Every row gives one point. To make a cloud, some directions were put in groups of two or more. Within a group, all points are equally far from the middle, so they leave a hole (a ring in 2 directions, a hollow ball in 3). The other directions are filled evenly. Then the cloud was stretched, turned, moved and blurred a little. Count the holes, and give their numbers of directions, smallest first.
In the rows, zero is written as 128.

Cloud (22 x 3)
[[171 102 167]
 [ 88 132  84]
 [120 187 162]
 [159  69 123]
 [185 179 128]
 [ 99  99  86]
 [114  69 109]
 [ 89 176 148]
 [ 84  91 146]
 [169 172  84]
 [107 196 139]
 [136  65 142]
 [181 112 162]
 [ 77 116 101]
 [ 99  91 165]
 [125 189 161]
 [185 158  92]
 [148 179 169]
 [189 113 151]
 [ 75 137 152]
 [ 74 154 110]
 [154 186  87]]
Holes: 1 (3)

Cloud (26 x 4)
[[ 94  82 108 112]
 [184 170 131  66]
 [176 126 143  50]
 [104  99  90  83]
 [189 175 129  87]
 [ 94 155 160  62]
 [ 93 154  84  75]
 [153 188 159 126]
 [153 136  64 145]
 [155 182 152  56]
 [101 172  90 148]
 [ 92 130 184  87]
 [103 172  85 144]
 [182 130  86 143]
 [ 88 144 135 169]
 [105 173  79 137]
 [100 188 104 133]
 [156 195 147  74]
 [191 142  89 126]
 [100 137 182  73]
 [121  66 107 122]
 [140 195 155 124]
 [106  87  95  91]
 [193 140 128 139]
 [172  78 139 147]
 [167  80 127  76]]
Holes: 2 (2, 2)

Cloud (29 x 4)
[[ 87  81 135 146]
 [165  61  73 148]
 [128 158 114 195]
 [151 164  97 161]
 [178 137 106 110]
 [135  85 147 197]
 [177 117  75 159]
 [127  98 145 203]
 [ 70 112 134 131]
 [182  88  80 156]
 [ 75 131  77 136]
 [191 101 139 122]
 [ 80 105 112 174]
 [102  65 133 150]
 [133 158 105 190]
 [ 95  71 136 140]
 [121  54 127 162]
 [173  90  66 158]
 [161 159 100 128]
 [180  64 106 162]
 [162 103 177 166]
 [136 147  83 189]
 [156 108 180 169]
 [167  73 148 178]
 [140  95  43 149]
 [ 99  66 137 130]
 [179 106 144  92]
 [132  79  70  83]
 [ 83 151  90 100]]
Holes: 2 (2, 2)

Cloud (46 x 6)
[[ 78 103 101 181 153 121]
 [124 107 145  66 154 168]
 [114 196 174 135 124 132]
 [124 177 171 107 144  69]
 [144 195 163  74 161 134]
 [ 91 157  83  60 140 168]
 [144 164 173 134 160 174]
 [173 186 135  77 170 124]
 [131 137 112  75 206  90]
 [115 176  63  76 107 121]
 [ 77 140 120 188 119 104]
 [ 75 173 104  94  87 152]
 [134  89 101  60 132  75]
 [ 58 157 105 147 130  85]
 [138 105 127  80 199 152]
 [ 90 168 155  93 193  90]
 [ 69 167 107  99 141 178]
 [134 119 167 103  72  88]
 [127 102  75  74 179 103]
 [121 130  98  79 208 100]
 [124  55 142 106 121  97]
 [ 98 148  68  54 104 147]
 [123 147  85 138 174 185]
 [146 143 142 102 172  57]
 [146 134  52 119 134 110]
 [120 133 143  74 196 164]
 [ 62 121 115 170 170 141]
 [129 100  83 174 153 143]
 [146 122  73 140 159 171]
 [124 136  94  60 188  88]
 [115  92  68 131 166 156]
 [158 175 143  74 197 116]
 [178  84 135 136 124  99]
 [131 168 179 123 202 128]
 [108 133  60  43 131 122]
 [ 74  72  98 130  86 124]
 [116 134 109  88 216 101]
 [ 84  91 105 150 114 171]
 [122 155 173 156 117  72]
 [180  96 127  69 133 125]
 [105 145  73  94 194 160]
 [ 63 179 103  82 154  98]
 [135 150 159 121 214 102]
 [124 169  57 101 169 135]
 [102 158  94 114 154 195]
 [ 94 136  97  54 128  66]]
Holes: 2 (2, 4)

Cloud (88 x 8)
[[116 163 226 139 112 131 164 171]
 [118 132 142 184 199 112 133 184]
 [ 65 106 110  85 165  83 121 151]
 [103 175 217 110 142 147 109 156]
 [167 149  97 156  59  94 167  76]
 [ 82 110 194 173  80 113 149 104]
 [143 107 183 144 196  75 140 119]
 [159  19 167 129 127 136 105 157]
 [100  86 133 130  63 105 104 184]
 [139  62  68 126 120 179  99 168]
 [ 93  61 110 104 104 121 147  91]
 [ 93 142 193 164 102  45 116 134]
 [185 119 180 158  94 183 104 145]
 [ 78 100 214 199 120 110 122 131]
 [ 67 149 212 188 135 143  95 103]
 [148 114 102  76  73 166 138 166]
 [165  82 136 110 105  39 159 133]
 [107  98 141 123  58 131 131  72]
 [181 152 106 145 119 173 136  72]
 [167 127  96 144  60  56 142  86]
 [201 155 100 117 144 127 101 137]
 [123  90  73 118 136 117 188 114]
 [ 95 158 165 150 165 162  63  91]
 [ 49 177 123 125 101 139 115 114]
 [ 76 177  94 112 153 139 130 146]
 [185 124 189  95 108 112 182 136]
 [107  83 190  91 135 182  91 193]
 [207 116  98 146 119 100  82 128]
 [135 190 111 144 114  78 135 162]
 [122 132  66 157 130 104 153  41]
 [ 80 125  80 170 186 105 101  92]
 [121 154 147 124 102  61 133 193]
 [111 142 107 112  62 165 111 157]
 [101 108  91 128  92  93 146  40]
 [142 146 150 115  98  41 126 155]
 [108 188 108 181  97  59 126 103]
 [142 102  71 173 157  62 128  98]
 [ 83  74 172 123 162  66  93 158]
 [169 144 145 198  88 166 126 113]
 [ 50 160  87 169 159 103 131 104]
 [175 105 108 194  79 125 128 158]
 [166 117 161 110 203 134 138 113]
 [110 154 167 124  71 145 171 108]
 [122 109  91 161 144  95 111 209]
 [107  82  64  94 104 128 129  69]
 [126 133 168 170 202 128 132 196]
 [ 99 154  73  96 119 140  70 133]
 [182  99  71 143 132  73 174 128]
 [122 100 105 132  97  28 115 113]
 [100  92  91 104 151  51 146 112]
 [ 98  72  81 101 130  58 115 104]
 [138  97 203 180  93 118 145  84]
 [108 124 137 165  83  69 154 191]
 [177 146 172 111 142 141  68 123]
 [183 131 143  92  98  64 169 134]
 [106 102 173 123 129  97 181 209]
 [ 87 143 160 140  53 111  97 148]
 [125 179 131 152  83 110 157 181]
 [189  57  90 102 151 167  77 125]
 [ 48 124 144 110 101 158 123 127]
 [189 121  73 108 103  69 120 147]
 [ 83 207 113 171 108 134 128 115]
 [ 96 144  82 136 196 114 129 152]
 [144 117  69 156 149  62 165  93]
 [ 83 121  76  84 115 109  85  77]
 [129  87 191 124 124 174  65 195]
 [178 135  85 151 139 103 189 104]
 [229 128 135 124 128 147 110 125]
 [112 131 132  51 121 124  96  99]
 [120 101 100 167 173 105 104 203]
 [ 65 111 168 200 170 131  80 114]
 [121 132 103 206 142  74  91  83]
 [211 118 181 109 112 133  97 115]
 [ 86 145 156 162 176 196 106 134]
 [150 109  98 180 151 131 186 115]
 [137  96 139 149 145 121  32 131]
 [ 78 128  97 154 154 122 172 172]
 [114  98 177 101 125 104 140 233]
 [163  71  78 128  50  98 123 126]
 [160  84 115 120 137 215  96 132]
 [163 135 112 196 126 128 180  90]
 [ 98 209 114 121 110 110 126 113]
 [ 78 138 134  81 140 137 141 194]
 [125  85 151 133 218 103 101 143]
 [109 122 177 135  90  64  75 107]
 [140  32 178 130  97 117 115 165]
 [148 120 206 152 161  99 102 208]
 [148 115 136 155  49  87 166 161]]
Holes: 3 (2, 2, 4)

Cloud (76 x 8)
[[137  76 124 145  83 145 110 192]
 [ 87  93  93 150  88 176  50 103]
 [ 84 169 143 105 113 173  50 170]
 [177 153  99 175 180 147 135 177]
 [129 155 108 137  84  65  60  82]
 [ 77 181 171  98  80 128 137 172]
 [134 160  73 146 118 148  53 177]
 [159 124 105 145 216 160 117 123]
 [158  86 103 227 150 145  85 123]
 [170 113  59 177 176  94  91 146]
 [105 169 112  75 102 186 121 123]
 [129  95 109 110 113 102 178 172]
 [126 102 156  88 148 106  70 117]
 [133 169 112  96  90  69 116  80]
 [ 80 172 156 200  95 140 119 149]
 [102 130 148 180  52 167 114  74]
 [ 50 111 102  79 141 131 108 116]
 [ 50 144 184 101  92 126  97  81]
 [188 151 106 151 143 185 101 175]
 [ 89 170 180 106  73  98  84  79]
 [ 93 166 111 121 127  54  56 120]
 [ 51 135 120 169 112 145 147 183]
 [ 76 149 113 121 100 155 199 133]
 [123  84  79 184 120 119 186 158]
 [104 136  52 121 101 161  96 127]
 [100 173 127 209 117 131  74 136]
 [199 156 114 142 113 148  94  96]
 [108  66  83 186 111  98 128 182]
 [132 174  96 182  93  59 146 135]
 [175 166  92 146 116  81 182 136]
 [ 73 134  71 187 131 106 156 126]
 [131 151 150 140  55 138  40 125]
 [148 151 151 138  66  57 123 119]
 [ 95 134  95 125  57  91  49 134]
 [165 162 134 138 206 105 113 112]
 [ 65 162  97 121 125  65 135 106]
 [122 180  89  96 167  80  92 139]
 [ 78 136 134 118  30 138  97 152]
 [122  92 149  97 142 176 106  87]
 [ 87 184 164 112  84  83 153 159]
 [ 70 154 143  63  69 141 106 134]
 [112 101 108 217 169 180  87 111]
 [161 112  85 101 133 159 107 200]
 [158 128 161 194 176 115  77 105]
 [156 108 129 163 151 208 144 168]
 [ 89  66  85 112 128  89 117 150]
 [141  92 114 194 118 167 135  56]
 [100 156  80 157 145 141  52  97]
 [ 76  81 161 197 129 139  68 151]
 [ 55 145  94 140 131 106 177 142]
 [ 77 115 139 165 146 197 154 172]
 [103 115 113 124 206 127 147  96]
 [114 149  93 126  99 133  44  78]
 [130 154 157 136 186 111 124 188]
 [141 108 185 174 125 122 139  87]
 [ 63 158 109 122 127 114  47 169]
 [111 101 144  88 152 188 133 106]
 [117 103 120 149 186  98 120  66]
 [ 50 178 156 114 112 100 132 161]
 [103  68 109 219 123 134  82 166]
 [157 133 136 154 100 140 154 209]
 [177 140 120 125  79 170  85 160]
 [109 141  89 113  56 106  98  85]
 [144 162  91  92  82 167 108 170]
 [ 42 105 114 186 106 122  76 162]
 [151 143 134 110 197 164 104 174]
 [ 90  98 107 194  86 102 166  84]
 [131  99 127 119 155 188 123  66]
 [ 92 132 116 200 113 137 194  99]
 [120 182  96  95 164 128  79 171]
 [163 163  78 140 144 148 122 205]
 [115 147 102 123 130  85  48 203]
 [114 163 120 125  67 180 102 186]
 [169 141 115 187  74  86 142 163]
 [ 75  95 120 115 135 210  72 143]
 [ 79 172 114  99 103  72 134 185]]
Holes: 2 (2, 6)

Cloud (104 x 9)
[[ 43 108 124 115 116 193  68 136  98]
 [ 95 140 195  74 139 123 137 114 188]
 [145 129 177 146  80 140 123  59 186]
 [ 59  99 131 145 195 201 102 123 133]
 [144 131 169 106 109  71  65 144 148]
 [ 95 128 121 135 211 149 155 163 118]
 [ 78  95 141 134 155 155 157 173 166]
 [ 78 125 188 115 103 118  96 130 199]
 [ 12  98  94  94 139 102  83 152 134]
 [ 76 156 141  78 105 110  60 130 136]
 [130 144 123  56 123 112  71 106 100]
 [ 73 198 102 147 133 142 152  71 173]
 [125  94 121 182 135 160  59 141 123]
 [163 167 105 155  90 163 114 103 169]
 [ 59 189 105 129  87  78 164 131 130]
 [ 96  66 114 162 116 135  60  56  93]
 [149 150 141 127 123  20 108 124  87]
 [110 143 100 185 145 173 127 168 168]
 [ 92 178 130 168 121  67 157  83  86]
 [144 119  97 120 164 213 148 103 120]
 [126 172 100 125 167 113 197  95 126]
 [ 67 153 111 156 194  72  88 165 114]
 [ 44 113  94 137  77 153 101 137 106]
 [135 122  70 117 121 137 123  59  89]
 [ 76  98 110 120 104  89 144 100  63]
 [103 115 135  62 112 147  50 115 117]
 [ 80 125 104 146 146  67 183 123 158]
 [ 82 158 156 191 133  52  92 121 120]
 [ 73 180 131  85 123 122 137  76 183]
 [ 86 104  45 149 153 133 103  93  85]
 [ 83  76 155 128 154 133  90 183 124]
 [ 85 108 138 153 163 115  66 124  54]
 [ 70 102 102 182 154 135 109  70  88]
 [ 58  74 125 148  93 155 122  89 157]
 [ 87 154 139 129 105  91 129 119  36]
 [149 155 130 125 175 216  96 124 196]
 [ 94 102 166 164  72 130  92 143 148]
 [162 111 147 130 102  87 101 179 162]
 [ 73 119 156  98  77  89  55 119 103]
 [110 138  78 135 119  49 146 117 186]
 [ 51 160  54 169 129  79 119 145  82]
 [ 89  96 131 112 143 207  74 118  74]
 [ 77 180 110 115 148 154  93  48  84]
 [ 85 125 146 115 123 124 189 162 128]
 [104 163 150 121 221 146 121  99 127]
 [ 72 150 131  77 202 191 127 159 180]
 [145 168 101 129  94  90 105 114  60]
 [138 115  92 138 203 103 127 115 144]
 [ 69 112 151  99 122  49 116  86  77]
 [146 142 129  55 108 128 117 109  92]
 [ 95 117 191  75 137 139 116  62 137]
 [ 59 100 107 133  99 201  58  76 134]
 [102 146 135 172 147 179  72  58  95]
 [ 63  68 138 120 122 123  47  78  75]
 [169 116 108 179 111 115 100 146 116]
 [ 84 141  76 166 118  13 117 139  94]
 [109 125  84 120 213 119 134 120 165]
 [127 124 136 111 141 210  86 164 163]
 [175 209 148 123 172 138 151 119 163]
 [157 156 161 113 186  67 155 144 135]
 [135 151 129 145 198 127  90 133 198]
 [138 135 116 198  88  83 126 126 172]
 [ 73 150 153 156 114  59  56 113  87]
 [ 95 172  82 119 134 158  72 136  65]
 [190 157 127 129 168  92 112 157 179]
 [ 24 143 107 157 107 155  99 122  77]
 [ 67 164  56  75 133 154  86 101 109]
 [ 64 136 130 149  65  71  58 118 116]
 [159  86 173 108 159 144 123 104 108]
 [142 133  95  97 123 183 120 109  74]
 [ 51  95  94 103 148 107  91  63  90]
 [130 133 176 104  95 145  76  96  77]
 [ 27 101 119 105 159 112 111 191 135]
 [ 36 141 153 114 158  68 134 188 136]
 [100 137 174  76 151 174 140  71  95]
 [148 110 193 159 161 129 134 106 187]
 [114 167 205 163 109 131 124  78 149]
 [105 199  97 150 107  73 123  72 114]
 [121 169  93 103 159 168 104  40 118]
 [157 210 105  93 131 114 121 110 163]
 [ 19 120  76 142 136 138 145 139 147]
 [ 86 147 147  91 136 194  80 156 173]
 [110 144 108  66 156 172 131 183 108]
 [ 50  73 111 156 133 109 105  79 158]
 [ 75 100 113 151  70 156 126  84 103]
 [103 155 157 152 191 120 114 134 208]
 [156 121 179 167 144  88 131  99 104]
 [146 118  97 118 185 141 176 128 144]
 [115 173  46 161 159  97 146 161 119]
 [ 83 152 137 206 123 157 108 109 178]
 [123 213 117 104 185 175 172 156 164]
 [ 69 185  79 156  92  75 143 155 136]
 [ 65 123 116 127 206 212 125 136 167]
 [ 87 179 110  58 130  81 124 123  76]
 [ 95 155 144 198  93  87  80  89 133]
 [150  85 140 102  97 171  73 132 148]
 [ 19 165  93 135 108  94 157 113 113]
 [124 139 149 156 154 111 156 197 188]
 [149  89 151 121 114 156  41  69 130]
 [130 103 161 129 127  87 162 164 193]
 [ 95 140 108 180 195 198 113 101 137]
 [107 138 146 162  87 124  43 118 113]
 [118  88 121  80 102 126 107  78 179]
 [100 226  89 138 156 118 138 102 158]]
Holes: 1 (9)

Cloud (96 x 9)
[[177  70  99 111 191 155 149  87 147]
 [115  37  81 193 107 163 191 106 144]
 [163 135 119 219 145 117 166 188 134]
 [117 104  86 161 168 113 200 171 123]
 [152 167 123 195  97  47 178 104 143]
 [141 158 138  71 144 112 183 113 154]
 [114 120  97 148  81  73 125 145 223]
 [ 76  91 129 195 122 111 189 143  96]
 [164  97 147  70 167  99 146 150  86]
 [155 118 121 140 126  56 185  81 109]
 [165 130 119 138 146 139 134  88  61]
 [131 155  91 154 107  86 115  87 188]
 [172 149 157 110 195 128 200 108 172]
 [137 122 131 158  40 163 179 120 171]
 [ 95 136 135 150  68  41 152 144 170]
 [115 161 182 153 147 145 155 205 150]
 [118 118 162  86 149  82  74 193  83]
 [166 165 128 146 178 175 106  97  98]
 [ 91  73 141 117  87 134 158 123 157]
 [122 144  82 138 125   7 123  79 175]
 [159  94 124 135 141  97  95 188 156]
 [100 163 151 133 160 137 190 134 172]
 [128 117 103 121 126  63 203  37 115]
 [ 93 116 103 160 181 128 161 133 189]
 [103 113 132  28 205 122  89  95 100]
 [132 159 119 128 210 116 173 148 100]
 [103 114  98 149 121  77 224  98 110]
 [122 112 100 132 128  89 132  84 219]
 [151 100 182 170 121 191 152 143 171]
 [142  94 176 130  99 115 200 128 134]
 [102 133 133  56 107 103 105 181 110]
 [129 188 130 135 200  81 101 175  77]
 [ 99 105 129 104 103  66 153  96 170]
 [ 92 143  87  88 120  94 104  88  99]
 [137 139 111  87 154  82 145 143  86]
 [133 181 180 136 184 145 162 110 132]
 [161 133 154 168 166 107 178 104 154]
 [133  62 103 155 179  68 113 165 129]
 [126  98 103 165 145 100 104  36 114]
 [ 93 128 143 216 149  53 154 124 104]
 [109  35  89 154 163  99 140 175 164]
 [118 110 136 126  85  61 190 110 106]
 [130 181 133 103  67 123 112 138 154]
 [ 83 135 111 191 211 151 203 180 138]
 [153 124 122 103 172 117 181 199  94]
 [ 86  96 122 154 164 124 105  39 111]
 [ 87  81 153 101 120 188 167 126 136]
 [ 71  91 105 123 122 161  93 129 203]
 [ 97  87  88 190 148  87 204 128 143]
 [ 90 107  91  86 109 125  77  93  83]
 [ 50 127 117 185 143  60 117 116 143]
 [ 71 105  53 118 142  94 164 112 192]
 [134 113 158 190 111  59 147 153  96]
 [ 93 135  70 159 142 121 134 101 107]
 [ 93  77 134 152 145 165 129 115  25]
 [153 114 164  70 149 130  78 143 184]
 [ 67  78 144  78 155 127  81 124 101]
 [188 158 128 102 167 184 152  99 131]
 [200 129  88 104 202 117 172 138 135]
 [153  62  90  98  95 146 129 110 150]
 [143  86 130  43 126 100  61  61 115]
 [135  84 140 132 146 134 196 109 162]
 [ 87 169 168 160 138 137 203 153 167]
 [126 125 171 153  72  69 134  89 151]
 [112  80  87 116 174 205 135 178  98]
 [104 155 172 112 104  79 115 130 136]
 [ 84 124 149 115  53 127 142 136 117]
 [ 97 103 138 159 131  92 156 133 134]
 [140 140 167 133  64 123 134 141 118]
 [ 72  99 158 166  67 170 173 113 137]
 [119  68 114 135  64 132 208 102 143]
 [102  64  90 107 202 124 124 111 172]
 [110  79  94 112 145 130 127 116 137]
 [ 77 116 149 117 115  84 168 134 142]
 [103 143  61  75 117  97 168 121 164]
 [124 111  42  82 132 105 110  75 159]
 [ 98  85  75 108  76 122 105 151 139]
 [137 137 148  72 143 101 169  83 159]
 [106 111 143  74 102  44 127 168  74]
 [ 79 170 147 205  92 124 192 158 162]
 [164 117 113 111 182 134  89 138 179]
 [ 98 174 105 146 124 115 154 106 155]
 [141  53 142 198 125 148 154 137  94]
 [111 180 165  93  93  93  96 137 108]
 [ 84 141 143 205 174 121 170 205 146]
 [ 98 112 134  66  79  97 101  86  88]
 [114 141 159 132  96  76 173 136 123]
 [117 141 162 136 170  60 125 112 180]
 [ 99 128 106  79 116 114 106 179  80]
 [126  88 119 170 184 137  35 156 102]
 [163 104 162 165 181 143 106  77 163]
 [185 119 117 128 174 152 195 111 139]
 [132  28 129 165 183 152 109 145  74]
 [140 149 144  86 211 114 176  89  76]
 [ 80 142 172  90 149  72 174  78 124]
 [121 157 134 193 173  96 146  65 150]]
Holes: 0

Cloud (103 x 9)
[[ 75 136 145 117  78 103 107 157 119]
 [131 124 175 144 147 105 160 153 155]
 [152 191  88  91 115 192 186 127 153]
 [170 190 114 101 134 124 139  89 161]
 [137 192  91 145  88 141 107 158  72]
 [155 178 151 169 174 167  96 137 155]
 [153 217 157 159 146 128 149 162 134]
 [115 124  71 181  95  85 179 111 161]
 [128 184 145 119 110 179 196 150 123]
 [ 77 105 122 111 150 133  79 163 104]
 [104 108 134 207 128  89 153  97 159]
 [ 98  98  57 157 114 160 188 103 161]
 [105 201 117 162 163 198 107 117 163]
 [134 205 138 193 127 138 197 123 180]
 [ 98 174 114 114  96 119 111  79 197]
 [104 150 103 150 174 177 168 130  44]
 [142 102 125 149  77  79  86 104 182]
 [174 176  93 203 145 135 136 154 185]
 [ 66 101 125 191  83 132 155 101 139]
 [ 78 102  99 202 171 190 135 146 106]
 [141 133 124 151 111 113  69 104 201]
 [103 185 143 172 124 136  79 102 175]
 [106 219 129 146 129 127 100 143  84]
 [133 136 102 198  57 129 100  98 139]
 [156 147 102 207 106 111 172 111 189]
 [103 141  28 155 192 176 142 147 158]
 [107  77 100 130  94 187 138  97 110]
 [108 207  59 155 136 124 138 173 188]
 [129  94  35 121 124 141 192 154 138]
 [157 177  65 151  86 101 167 174 130]
 [166  85  53  95 157 195 132 158 167]
 [127 100 106 124 159 188 147 208 123]
 [125 102 190 167  94 108 138 107 105]
 [184 127 101 150 160 162  67 159 128]
 [124 162  92 164  94 105 208 126 196]
 [127 104  93 134 169 132  79 101  80]
 [136 185 135 206 156  98 126 161 109]
 [170 118  68 149  62 132 128 191 145]
 [ 74 125 114 124 117 104 127  61 142]
 [197 154  57 154 124 144 148 117 125]
 [137 120 121 148 144 211 142 180 175]
 [120 175 124 204 141 103  84 100  96]
 [196 172  87 159 171 157 150 121 174]
 [ 96 173 102 139 201 108 144 107 124]
 [128 182  64 174 104 159  97 143 201]
 [ 93 127  89 168 170 148 179 140  61]
 [ 99  81  90 123  64 159 162 146 113]
 [122  54 126 128 114 103 104 169 134]
 [112 167  75  92  98 160 123 101  97]
 [145 142 178 161 137  87 160 131 144]
 [155 177  98 142 123 178 190 196 164]
 [136 173  28 122 149 176 153 134  95]
 [ 87 192  92 184 156 100 120 152 102]
 [ 84 144 140 123 192 170 159 168 107]
 [120 164 184 165  96 145 123 146 163]
 [132  94  85 121 130  76 137 109 187]
 [130 178  55 183  58 124 135 136 146]
 [165 136 109  87 149 158 130  90 168]
 [136 154 151 124  98 184  92 129 118]
 [ 77 131  98 187 175 156 171 102  86]
 [140 164 132  89 103 143  89 114 127]
 [ 72 179 120  97 141 151 150  80 137]
 [128 113 144 106  95  69 124 140 134]
 [117 171  30 108 163 160 167 123 199]
 [150 152 116 147 136 111 216 146 128]
 [122 173  83  66 114 185 118 144 126]
 [134 192  51 143  97  91 152 159 128]
 [ 77 215  82 136 141 121 156  88 148]
 [124 157 111 117 152 174 197 159  76]
 [108  93 109  83  91 108 172 128 132]
 [119 115 138 167 171 109 135 182 144]
 [149 126  90  97 172 130 117 104 100]
 [104  71 147 134 120  93 132 101 169]
 [126 145 137 147 164 100  71  96 140]
 [132 141 110 163 154  81 178 133 182]
 [157  98 130 193 163 182  91 118 120]
 [132 105 145 160  67 132 113 165  77]
 [ 46 142 122 159 100 133 128 165 107]
 [ 83 147  96 102 117 207 181 163 136]
 [148 152 112 134 132 161  82 140  55]
 [123 209 171 193 143 102 155 129 134]
 [ 84  57  73 135  79 125 127 120 121]
 [121 161  58 126 172 141 115 145 217]
 [138 163 174 167 131 103 151 156  88]
 [146 218  94 119 144 141 155 100 101]
 [134 195 111 187  94 146 165 142  69]
 [151 207 109 153  82 128 168  89 184]
 [117 225 140 184 122 133 125 133  79]
 [103 160 111 107 166 112  93 157  92]
 [108  98  75 185  86 154 136 192 149]
 [ 69 214  67 147 139 164 116 140 126]
 [167 106  48 139 117 188 148 102 162]
 [114  47 126 118 135 141 131 112 167]
 [ 74 136  63 192 152 126 130 166 128]
 [150  70  67 183 138 183 148 118 138]
 [111 113  48 153 146 153  71 130  75]
 [117 189  42  94 152 129 154 165 192]
 [140 101  71 138 147 117  66 108  95]
 [164  93 123 182  93 162  71 145 111]
 [130 105   7 129 156 154 129 134 145]
 [177 112  98 157 152 183  91 171  83]
 [179 180  73 142 146  94 128 152 170]
 [137 150  89 178  52 167 125 119 116]]
Holes: 2 (3, 6)
